Every row gives one point. Examples show where two turns around zero, p and q, send a point. Where does a point land after both, in the order given? Backwards means that the second turn is done in reverse. Each puzzle has new turns, and all numbers are rounded.

Turn p:
[-58  -7   3] => [-25   1  53]
[-1  7 44] => [39 -6 21]
[ 27  -7 -62] => [-42   8 -53]
[ 7 21 30] => [35 10  8]
[ 17 -19 -10] => [ -7 -17 -20]
[ 8  5 -4] => [ 2  5 -9]
Turn q:
[-24  25  28] => [ 3 34 28]
[ 9 -1 32] => [21 -3 25]
[ 42  -3 -14] => [ 27 -22 -28]
[-27 -20 -46] => [-50  -8 -26]
Where do these land?
q, then p: [37 27  1] => [  4   8 -45]
p, then q: [-18 -44 -40] => [-57   0  26]
p, then q: [-17  19   8] => [20 15 10]
q, then p: [-37 -17  21] => [20 -5 41]
p, then q: [35 15  9] => [ 13  -8 -36]

Turn p:
[ 19 -26   5   4  -9  20] => [ 17 -26   2  -9 -12 -19]
[ 23  -5  42 -28  -7  33] => [  2 -50  31 -16  22  -5]
[-36 -23 -40 -11  20 -57] => [-26  58 -23 -30 -36  19]
[ 19  -3 -42 -19  49  22] => [ 49   3 -10 -24  -8  47]
[-48   5  -2  39  -4  -5] => [-31   7 -37  36 -13   0]
[ 55   0  35  21 -21 -25] => [ 14   4  11 -10  38 -62]
[-19  28   0   0  14  22] => [ -3 -10  -5  24  12  32]
[-14  25   4  -6 -44 -10] => [-24  12  33  31  -2 -12]
Turn q:
[-60   5  40  19  58 -27] => [-54  -4  -4 -53  61  14]
[-37   0 -23 -25  21  -2] => [  0 -33 -34 -25   7   8]
[ 24 -16   1  10 -36  32] => [  7  10  25  22 -44   9]
[ 25   1 -26 -13  11  -2] => [ 32 -16   0  11   6 -11]
[ 18 -18 -11  -7   1  10] => [ 24  -7  13   0 -11   3]
[ 16  39  25  26 -20  24] => [-30  19  13  50  -1   8]
[ 16   9 -29  19 -45  13] => [ -2  -3   3  34 -43 -26]
[ 17  -7  48  35   2 -31] => [-18  48  36 -10  25 -14]
[-18 -13 -26 -65   9 -19] => [ 43 -14 -53 -31   1   7]
Where do these land?
q, then p: [ -3   1  23 -35   0  11] => [ 31 -14   8  18  -2  18]
p, then q: [ 25 -16 -38  26  29  38] => [ 48  -5  29  32 -25 -21]
q, then p: [ 15 -17 -29 -20  -5  40] => [ 23 -26  11  -1 -17 -42]
q, then p: [-54  -7  -6 -21   2 -62] => [  1  49  30 -28 -25  51]
q, then p: [  5 -19  13  -3  14  42] => [  4 -49   5   5   1  -6]
p, then q: [-15  57  22  23  10 -12] => [-34 -45  20  -1  35  -4]
q, then p: [  2  42  27 -40 -18 -24] => [ 39  33 -15  35   4  31]
p, then q backwards: [ 12 -33 -11  24  -3 -43] => [-11 -10  -3  -4 -35 -48]
p, then q: [ 12  -8  -2  46 -29  10] => [  1  12  15  -8   1 -53]

Turn p:
[ 18  -5 -14  20 -20  10  14  51  53] => [39  2 23  3 16  3 25 61 21]
[ 15  11 -19  49 -46  22  23   3 -11] => [  3  23  29  65 -13   1   2  25   4]
[ 12 -17  18 -18 -17 -48 -17 -12  -2] => [ -5   6  -1 -32 -39  -7  33 -19  -6]
[-33  31  21 -12  -7  35   4  17  61] => [ -3  -8  26 -28  28  45 -23  35  43]
[-35 -11  -7 -24  17  10  19 -14  36] => [ -4  -8   0 -18  43  11   4 -18  39]
[-31   6 -31   3   5  24 -29  13  10] => [-19 -42  -4   9  16 -10 -13  23  20]
[ 32  36 -30  33 -13 -20  20  12 -25] => [  2  46  -5  34 -20 -37 -10  29 -10]
[-40  -8  16  11  36   5  -4  -2 -31] => [-33 -13 -34   6  25  19  -7 -14 -26]
[ 58 -21  32 -14  25 -31 -19 -56 -34] => [ 10  13  13 -29 -30 -26   1 -68 -62]
[  5 -21  15 -48  20  -7 -11 -13 -56] => [ 10 -17 -45 -12 -25   0 -13 -55 -22]
Turn q:
[ -4  25  33  35 -28  27 -10  -7  27] => [-24  21 -20  17 -10  10  16 -17  54]
[ 11  52  -9  -9  26   7 -20  26   7] => [ 14  34 -35 -32  15  12  -3 -26 -12]
[ 13  -7  36   8  -6   3  40 -25   9] => [  1  -9   9  -2 -45  -9  24  17  28]
[-10   6   6  26 -21 -33 -33  -8 -10] => [-16 -18  12  18   7   1  -7 -50   7]
[ 27  10  17  29  -3  13 -38 -45  25] => [-38 -11  -8  -7 -15  53  19 -22  27]
[-47  -9 -58 -36 -30 -29  10 -13 -31] => [-17 -21  13  31  35 -50  12   4 -65]
[ 12 -11  37 -29 -31  31  -8  11   8] => [10 43 25 26 -7 22 19 15 16]
[ 17 -12 -65  14  50   7  12  35 -53] => [ 49 -40 -45  -9  23   5 -49  24 -45]
[-26  -6 -59 -12  41  -1 -18  47  12] => [ -1  12 -17 -29  56 -11 -53  16 -34]
[ 21 -27  33 -20 -27 -17  44  -6  19] => [ -1  13  40  10 -57 -18   8  23   6]
[-15 -21  29  -7  29  -7  21 -17 -11] => [ 19 -25  27 -23  -2 -14  16  17  18]
Where do these land?
p, then q: [-11  11 -38 -13  35 -21  41  11  -9] => [-22  -7 -27 -44   4  -9 -20 -19 -37]
p, then q backwards: [-24   9 -24  19 -29  41  19  24  19] => [-13 -47  17  18 -18  44  -7   5 -10]
p, then q: [ 62 -20  42 -16  -5  10  24  30  -3] => [ 36  13 -26  24 -45  48  18  -1 -23]
q, then p backwards: [-16   8  -1 -38  22 -42 -23  34  29] => [ 32  28  22   0  39 -11   8 -44  24]
p, then q: [-18  39  31  -4  39  39 -35 -52 -25] => [ -5 -28  36   7  75  34  33 -17  10]
q, then p: [ 46 -41 -24  18  -3  -6 -37 -12  13] => [-10 -61  10  30  -2  37 -13  -1  -9]
q, then p: [-10  -8  10  44 -23  -4  11  -2   4] => [-21  -9  26  -3   9  -4  36  13   9]
p, then q: [-28 -25  37 -21 -19 -12  20  31 -15] => [-12  12 -42  20  -3   4  10  50 -14]
q, then p: [ -2  25 -15 -25  18  19  26 -33  16] => [ 18  18 -46  11   0   0  -1  -1  36]
q, then p: [  2   2 -18  36 -34 -25 -47 -31 -29] => [-33 -20  24  39  34   7  20 -42 -20]
